Each row of a before or after table is a point. One or more steps were done to the points. Then noise was added and the rows were shuffled. The steps act on how far a point lies along the listed directions, d1 being the first. Write out the steps. A step turns or swaps two directions, mirrors them in a line or flattens them onto one, adds a multiple of one to another, or multiplies one. Angles are multiples of 10 degrees, from the lower direction toward the higher: turns from -170 to 170, lines from 10 to 170 but not 90. Use the fewest steps. Two steps may share a direction if one is a turn and the other turns, adds or multiplies; they go together, in the order done. Otherwise the lowest direction goes first.
In the rows, zero is written as 128.

Directions:
(1): [191 157 137]
(2): [118 128 197]
(3): [157  64 132]
Before (13 x 3):
[[133 159 152]
 [105 139 172]
 [ 70  76  86]
 [ 37 133 115]
 [ 77 130 167]
 [147 156 174]
 [122 162 188]
 [ 87 161 176]
 [ 92 148 148]
 [139 152  88]
 [133 153 185]
 [158 162  96]
 [118 142 162]]
After, 13 rows:
[[113 218 181]
 [159 154 176]
 [ 51  95  83]
 [109 195 150]
 [142 185 190]
 [173 164  97]
 [ 86 174 169]
 [ 54 221 117]
 [145 161 186]
 [114 162 174]
 [127 158 163]
 [150 175 155]
 [151 166  89]]
Steps: multiply d3 by 2; turn d1 and d3 by 30 degrees

Directions:
(1): [130 106  93 139  69  54 126  81]
(2): [170  63 120 113 143 167 181  80]
(3): [179 143  93 140 165 139  51  91]
(4): [171 137  66 178 105 144 157 186]
Before (13 x 8):
[[ 87 138 145 145 107 110 130 174]
 [134 131  65 186  89  99 146 168]
 [134 170 105 155 144 148  96 181]
 [162 114 119 149 100 141 201 165]
 [113 146 126 123  99 141 169 138]
 [129 156 138 109 161 138  52 131]
 [109 174 118 109  80  88 146 134]
 [ 87 175 132 171 105 111 140 249]
 [151 182 106 181 141 138 148 167]
 [158  89 125 107 206 196 147  66]
 [173 161  98 143 182 201  81 143]
 [143 126 113 142 126 108  93 126]
 [ 94  92 156  85 102  96 106  64]]
After (13 x 8):
[[143  79 122 121 173 197 216 115]
 [ 99 153 131 151 116 103  92 164]
 [165 134 114 120 172 170  78 131]
 [200 120  65 160 145 188 132 129]
 [106 186 130  98 102  90 107 114]
 [133 123 118 149  68  86 180 153]
 [160 161  84 187 114 100 140 126]
 [104 159 122 126  91 119 148 135]
 [164 145  73 163 127 131  97 144]
 [146 111 120 129 132 115  96 104]
 [119 119  80 162  82  57 116 104]
 [ 82 110 188  73 143 150 104 102]
 [118 182  89 189  96  69  78 201]]
Steps: turn d1 and d4 by -50 degrees; turn d2 and d3 by -40 degrees

Directions:
(1): [ 77  77  94  90  55 163  87  99 180 168 101 101 130 113]
(2): [ 99 214 133  75  86 123 154 179  80 167  91 123 103  97]
(3): [176 121 112 117 177 181 203  79 138 200 106 131 121  93]
(4): [174  93 168  83 109 104 121 160 117 154 154 138 230  84]
Before, 10 rows:
[[145  91 141 145 137 170 133  98 150 163 125 140 136 113]
 [102 137 127 108 122 100 117 139 116 128 126 128 117 117]
 [128 195 148 146 146 119 172 124 106 110 118 135 116 135]
 [ 43 153  72 155 125 176 108  95 153  89 107 118   7 172]
 [114 135 114 103  97 139  89 140 144 150 127 113 134 132]
 [ 79 117  95 149 120 144 102 123 162 100 120 101  61 174]
 [169 199 142 171 209 115 191 156  64 104 130 146 110 153]
 [151 120 142 147 139 113 122 148 114  81 154 145 149 146]
 [137 165 135 128 111 124 129 140  98 122 139 125 129 118]
 [121 121 104 114 105 160 122 117 130 139 120 107 134 122]]
After (10 x 14):
[[122 118 127 153 124 115 111 143 126  69 147 138 125 161]
 [115 142 102 114 118 158 113 124 150 160 114 111 109 138]
 [133 125 106 114 114 163 139 115 125 148 118 112 138 117]
 [146  87 155 136 121 155 117 115 144 158 136 141 165 108]
 [135 186 165 138 135  99 159 142  99 105 126 138 150 129]
 [127 166 129 129 104 121 120 139 103 115 137 124 121 126]
 [152 129 106 149 190 162 178 104 143 141 119 118  75 148]
 [168 167 105 145 230 192 225  82 113 155 122 150  61 117]
 [100 143 121 117 131 110 129 126 119 134 119 127  97 120]
 [164 179 172 151 165  72 144 197  55  82 156 145 174 144]]
Steps: turn d1 and d4 by -40 degrees; turn d3 and d4 by 70 degrees

Directions:
(1): [ 97 151 110 101 156 125 162  94  65  59 154  78 192 147 142 116 129  89
 111 138 235  82 154 102]
(2): [189  94 129  85 111 178 104  91 105  69 101  87  98 208 127  81  99 131
 136  87  92 134  57  74]
(3): [115 112 154 168  70 204 169 138 172 180 143 142 169 148 175 119 117  76
 220  97 157  74 106 118]
Before:
[[146 117 144 131 118 144 120 143 149 150 124 149 111 125 132 134 131 141
  139 128  86 145 106 122]
 [137 110 137 125 112 166 134 119 127 124 120 117 132 159 134 111 118 118
  153 109 118 116  96 107]
 [146 117 131 109 113 145 125 105 124 110 120 107 117 152 124 121 116 125
  127 114 116 125  95 117]
 [123 141 130 117 154 102 135 123 107 113 126 119 134 117 126 144 139 122
  106 145 150 137 149 132]
 [116 142 124 130 146  96 115 130 143 146 122 141 123  97 112 147 131 146
  114 149 127 140 154 157]
 [137 133 114 106 142 106  94 118 102 100 112 123 113 132 109 113 135 143
   97 129 118 139 126 133]
 [135 121 123 104 145 119 106 121 105  82 114 118 115 144 105 125 125 136
   86 129 110 160 127 125]
 [135 122 136 128 127 136 132 122 134 122 123 121 125 140 124 124 131 131
  128 128 125 133 114 119]
 [137 110 131 145  95 156 129 140 167 148 121 143 122 142 135 120 116 116
  172 119 103 119 107 124]]
After:
[[ 90 161 121 120 169  82 154 120  89 106 146 111 171  99 132 153 149 107
   97 164 203 119 183 139]
 [160  98 137 110 104 184 123 107 120 104 108 103 122 189 134  94 108 121
  155  95 105 119  71  86]
 [174  99 157 146  97 149  96 161 189 195 104 181  62 120 125 139 127 168
  152 116   7 178  81 132]
 [101 152 112 130 155  79 108 137 112 127 129 144 131  89 111 139 151 139
   91 151 143 135 168 162]
 [146 115 132 108 114 149 125 105 123 109 119 106 114 156 125 120 117 124
  126 115 116 125  95 115]
 [138 120 137 128 125 137 131 121 136 121 120 123 122 143 122 123 130 132
  128 127 119 135 113 118]
 [185  81 141 136  71 183  99 139 188 152  94 149  72 174 127 102  99 137
  185  93  27 148  55 110]
 [ 98 142 121 129 157  89 121 139 114 112 131 141 138  98 108 152 141 131
   80 153 138 151 168 154]
 [103 150 127 151 144  78 116 150 163 181 125 168 119  67 109 165 140 154
  117 161 115 150 170 178]]
Steps: multiply d1 by 3; add 1.5 times d3 to d2

Directions:
(1): [ 97 130 136 147 141  38 209 153 120 103 110 131 155 129 121 137   7  89
  93 102 130  51 103 118  59 117 140  80 148 128 173 120 102 106 134 103
 150 183 123  99  65 123 126  61 128  60 120 200 142 105 171  44  83 172
 175 139  77 100 117 129 103 128  86 138]
(2): [118 107 161 133  91 103  82 183 125 131 130 158  98 116 121 171 189 133
  73 102  85 192 128 155  79 120  84 129 117 105 135 225 112 132  95  93
 186 130 160 125 152 103 117  99 146  96 165 181  85 142 157 116  87 193
  71 109 125 199  42  67 164 209 183 194]
Before:
[[116 135 105 123 150 124 182 118 131 110 117  96 163 146 128  91  55 125
  138 143 171  61 107 100 131 122 157 121 143 139 140  77 108 119 160 137
  102 155 113 123  93 129 118 136 107 132 103 124 156 107 106 130 125 111
  166 129 101  74 173 165 107  74  86  97]
 [134 123 115 129 141 147 119 128 127 138 134 131 126 134 132 140 154 121
  134 123 140 141 136 109 153 126 101 128 136 105 128 125 121 132 114 147
  130 122 124 137 135 142 115 156 120 134 133 111 126 126 120 137 129 125
  115 123 144 112 126 109 138 128 146 134]
 [141 120 112 113 133 186 103 106 127 149 152 101 121 121 121 110 179 145
  166 140 147 149 138 127 183 148 127 147 144 139 102 114 145 130 130 164
  108  92 122 156 153 131 131 177 119 160 116  56 143 131  83 178 171  87
  111 105 163 106 147 148 122  92 136 107]
 [130 125 143 140 122 120 126 143 111 137 128 140 138 133 133 139 115 117
  125 114 120 138 121 119 100 121 119 122 136 134 143 154 120 134 111 115
  149 141 143 109 130 113 126  95 129 109 130 147 118 112 150 117 108 146
  116 147 140 141 118 120 133 152 144 148]
 [134 124 112 101 150 189 127  91 121 133 118 103 139 139 138 101 122 136
  167 148 145 125 146 127 165 124 169 140 138 148 109  75 138 128 143 157
   99 122  96 138 121 143 138 169 111 174 106  97 153 130 101 148 163  68
  150 145 143  97 175 165 110  77 105  83]
 [147 138  82 128 152 185 158  61 127 118 131  85 135 141 144  84 129 127
  205 156 164  92 140 110 197 142 153 142 148 132  88  23 164 150 164 167
   59  95  94 139 116 151 131 189 108 181  85  59 167 130  85 159 192  53
  161 151 149  60 224 201  90  51  98  65]
 [132 128 104 114 138 160 135  93 142 128 133 102 132 148 130 103 115 143
  170 154 159 112 137 119 178 149 135 157 103 137 105  78 139 138 162 158
   84 107 108 132 127 144 134 163 115 160 110  83 138 119 106 170 149  77
  140 129 133  76 186 164 127  75 122  76]
 [142 122 158 110  81 174  36 144 137 146 143 147  90 125 139 157 249 150
  110 126 102 214 142 148 148 115 119 159 107 107 102 178 132 147  88 125
  145  90 152 134 184 120 107 150 153 153 159  98  95 165 112 167 127 145
   54  90 144 184  88  93 159 177 183 164]]
After (8 x 64):
[[161 120 102 117 121 227  72  80 129 133 146 108  99 134 137 104 242 156
  189 157 139 181 156 137 211 148 120 175 128 121  63  88 168 167 139 161
   81  62 118 155 176 137 120 209 120 204 115  52 133 160  80 200 197  65
   99 132 178 122 177 161 134 105 158 101]
 [143 119 117  93 138 211  89  96 120 141 124 113 118 142 143 117 181 144
  161 146 132 173 151 134 173 124 153 153 129 139  95 110 138 133 129 155
  112 107 105 144 150 139 140 184 123 185 116  91 139 140  94 171 163  77
  112 136 158 131 148 144 129 102 137 100]
 [134 112 121 114 106 179  74 142 140 136 136 122 112 137 132 125 218 161
  123 140 128 194 127 131 149 124 109 164 116 120 104 171 110 143 126 128
  132 104 146 144 169 113 114 167 122 167 142 105 109 137  92 198 130 133
   73 107 144 163 110 112 160 149 174 144]
 [132 125 113 129 150 136 144 127 128 133 130 127 135 138 133 135 120 113
  140 120 154 116 134 100 151 129 109 118 141 105 133 105 120 129 119 150
  123 133 124 129 119 153 115 150 115 130 125 115 138 119 121 127 128 119
  133 128 139  97 146 123 125 111 128 123]
 [140 123 108 113 117 181 100 100 136 136 142 107 114 139 136 109 165 154
  165 156 149 155 144 135 186 150 116 169  95 129  94 109 143 148 152 155
   95  94 125 142 148 142 128 175 121 168 125  79 121 131 102 191 148  87
  113 120 145 108 163 147 146 100 147  88]
 [125 125 141 140 125 119 137 138 108 138 125 135 143 137 134 136  98 110
  127 115 125 128 119 114  96 121 122 116 139 137 144 148 124 132 113 117
  146 145 139 104 125 113 128  90 130 104 128 150 121 112 149 104 111 144
  122 149 141 134 125 127 134 147 133 143]
 [131 129 106 116 140 166 138  96 126 145 145  99 135 124 119 102 132 136
  173 138 158 114 134 123 180 148 138 133 151 143 109  84 141 121 142 166
   95 106 109 154 132 139 133 165 111 147 103  59 162 121  88 162 170  87
  133 111 154  75 166 165 105  72 108  94]
 [112 151 127 123 145  93 197 111 133 108 117 113 165 139 146 115  22  98
  138 119 157  36 108 103 115 112 191 101 142 130 151  47 117 112 142 136
   98 158 111  97  77 146 120 101 131 107 100 121 170 118 131  79 123 122
  187 126  85  61 183 172  82  74  62  92]]
Steps: swap d1 and d2

Directions:
(1): [187  99 138 103  96 143 120  87 144 120 139  66 138 102 147 100 102 138
 125 105 146  56 109 142 147  61 101 133 135 110  94 152 150 104  89 138
 135  79 171 124 149 192  59  60 191 147 129 152 208 110 132 249  80 143
 171 113 164 161 130 129 188  77 230  96]
(2): [159 128 129 136 173 177 112 211 140 118 140 128 193  79 151 133 142 193
 116 159 127  76 144 124 124 161 149 135 134 104 109 147 144 174 116  74
 153  80 189 193 118 113 129 193 172 102 129 112 189 132  97  70 109 119
 125 247 124 246 102 110  48 146 152  99]
(3): [ 59 114  82 156  55 142  89 104 142 107 107  58 107 171  72  84  20  73
 157 139 172 129 141 181 128 155 132 146 127  78 136 154  93 177 147 103
 148 138 122  94  44 177 112 181 159 126 113 124 142 110  98 153  86  52
  80  90 102 215 102 125 123 182  89 154]
Before (9 x 64):
[[165 138 158 112 133 105 162  84 113 142 145 151 114 126 170 126 177 133
  126  86 109 145 107 111 137  61 104 135 129 159 115 119 150  76 127 172
  106 138 115 112 192 127 107  43 117 141 130 144 100 133 177 180 161 179
  173  75 152  20 181 139 199  84 168 122]
 [165  99 118 124 129 149 104 166 143 116 142 106 147 100 130 112 110 139
  116 135 146 102 117 139 146 115 131 129 132 115 113 155 142 145 104 112
  122  84 168 135 132 145  93 120 152 130 117 130 186 119 132 171  95 116
  136 149 143 173 125 131 135 113 174  98]
 [103 157 135 139 154  97 155 115 115 132 124 181 107 142 126 150 148 120
  126 125 103 181 130 124 122 134 127 130 115 142 149 111 111 110 142 142
  119 168  99 108 154  92 157 127  73 133 121 121  71 138 139  98 179 144
  113 109 112  44 152 124 123 127  81 150]
 [125 123 134 145 153 154 127 161 134 111 111 123 142 136 124 121 122 148
  128 132 145 127 147 130 118 157 135 145 126 122 124 143 132 150 128 101
  129 106 140 154 105 129 126 183 148 120 127 134 153 132 107 121 140 109
  123 156 131 173 113 115  82 139 132 123]
 [104 151 122 146 145 100 149 164 124 136 109 201 124 135 117 155 163 136
  124 153 108 176 128  93 102 166 136 115 130 150 142 112 122 132 151 126
  117 162 101 145 143  77 175 164  84 113 137 106  85 134 117  48 175 129
   98 141 119  97 119 127  99 161  74 154]
 [107 123 106 125 104 138 114 122 138 124 130  93 114 130 107 101  84 128
  138 130 143 102 126 135 109 126 131 134 131 108 125 147 106 145 133  92
  122 108 131 116 111 157 120 133 165 155 125 117 152 113 122 148 111 105
  112 126 130 176 112 128 122 138 145 124]
 [116 123 119 148 128 154 105 142 144 112 119  90 151 115 132 113  94 135
  148 141 145 101 135 142 133 153 146 119 130 103 120 133 120 166 121 101
  148 117 141 157  98 141 107 165 138 124 141 126 159 108 100 108 109  91
  126 168 128 213 103 107  86 163 143 129]
 [145 143 150 125 145 119 135 125 123 134 125 146 122 130 124 121 140 139
  129 122 114 134 135 120 122 124 121 140 123 137 133 120 119 120 125 129
  120 147 117 135 144 107 136 126 117 125 131 116 106 134 119 109 129 151
  140 129 137 102 138 133 119 127 143 117]
 [101 139 136 138 145 131 117 156 112 136 116 153 137 136 134 138 136 134
  126 150 119 137 140 131 129 148 154 122 131 133 148 121 116 116 128 125
  138 136 123 137 116 102 152 167 100 111 127 129 102 129 135  82 148 132
  115 164 118 130 130 138  80 148  92 145]]
After, 9 rows:
[[ 87 127 101 127  90 125 115 101 134 126 124  90  93 155  95  97  71 104
  143 124 146 123 126 140 110 124 129 136 128 112 135 143  97 139 143 103
  117 126 108  95 105 162 122 126 154 160 127 121 131 110 129 157 116  97
  106  93 126 149 119 133 140 142 129 138]
 [132 162 155 132 185 103 171 145 103 150 141 215 125 128 168 160 221 152
  121 112  86 190 127  88 118 125 132 133 127 179 138  97 142 100 154 156
  106 166  94 140 185  62 170 109  71 116 134 118  44 148 172  58 204 178
  147 126 126   9 177 131 126 123  94 140]
 [155 141 150 125 151 123 135 136 124 134 129 146 132 125 127 123 147 153
  127 124 113 124 138 118 123 123 121 140 124 137 131 120 123 121 121 125
  125 140 127 146 148 107 133 129 125 122 134 116 116 135 116 104 127 155
  146 144 143 114 136 132 110 124 149 112]
 [139 123 142 127 142 152 110 156 122 130 123 120 157 110 150 125 125 155
  122 147 128  92 136 134 139 119 147 127 136 119 129 140 131 115 103 113
  148 103 155 152 129 131 117 148 143 115 128 139 157 122 134 130 124 138
  140 184 135 173 124 134  88 125 150 123]
 [167 133 135 134 159 143 134 193 143 123 126 163 175  82 148 142 159 189
  111 158 117  95 127  94 112 142 132 124 139 122 108 140 148 143 117  97
  135  97 165 186 155 109 130 158 150 110 140 110 178 126 105  89 135 139
  131 210 142 192 105 115  85 137 158 110]
 [113 110 118 136  89 137 105  85 145 109 116  62 121 132 122  94  64 104
  155 116 158  94 121 154 142 113 124 120 129 101 114 136 118 140 116 127
  140 119 132 121 102 178  78 115 145 142 140 143 166  97 114 183  92  92
  139 102 142 179 113 117 150 138 165 130]
 [140 109 135 133 126 149 127 119 137 110 111  94 126 142 123 104 101 134
  133 114 156 111 134 138 127 120 117 146 129 122 115 146 134 128 118 119
  125 101 138 133 113 164  94 138 164 133 124 148 169 123 119 188 123 115
  139 114 148 155 121 123 132 114 168 119]
 [137 154 142 140 193 135 144 178 125 125 134 181 162  94 150 153 163 176
  116 144 103 131 139 118 121 149 141 138 120 123 128 123 128 143 129 103
  140 125 151 165 151  84 151 166 111 114 124 115 127 138 115  60 163 147
  117 204 113 133 134 109  66 137 118 120]
 [135 101 116 121  98 112 115 111 134 123 133 113 102 137 110 111 101  94
  127 116 141 145 108 137 146 105 118 122 129 137 129 139 132 117 119 147
  103 124 124  89 134 149 103  82 115 146 111 140 129 118 151 197 110 120
  134  67 142  88 141 145 183 109 146 123]]
Steps: turn d1 and d2 by -90 degrees; multiply d3 by 1.3
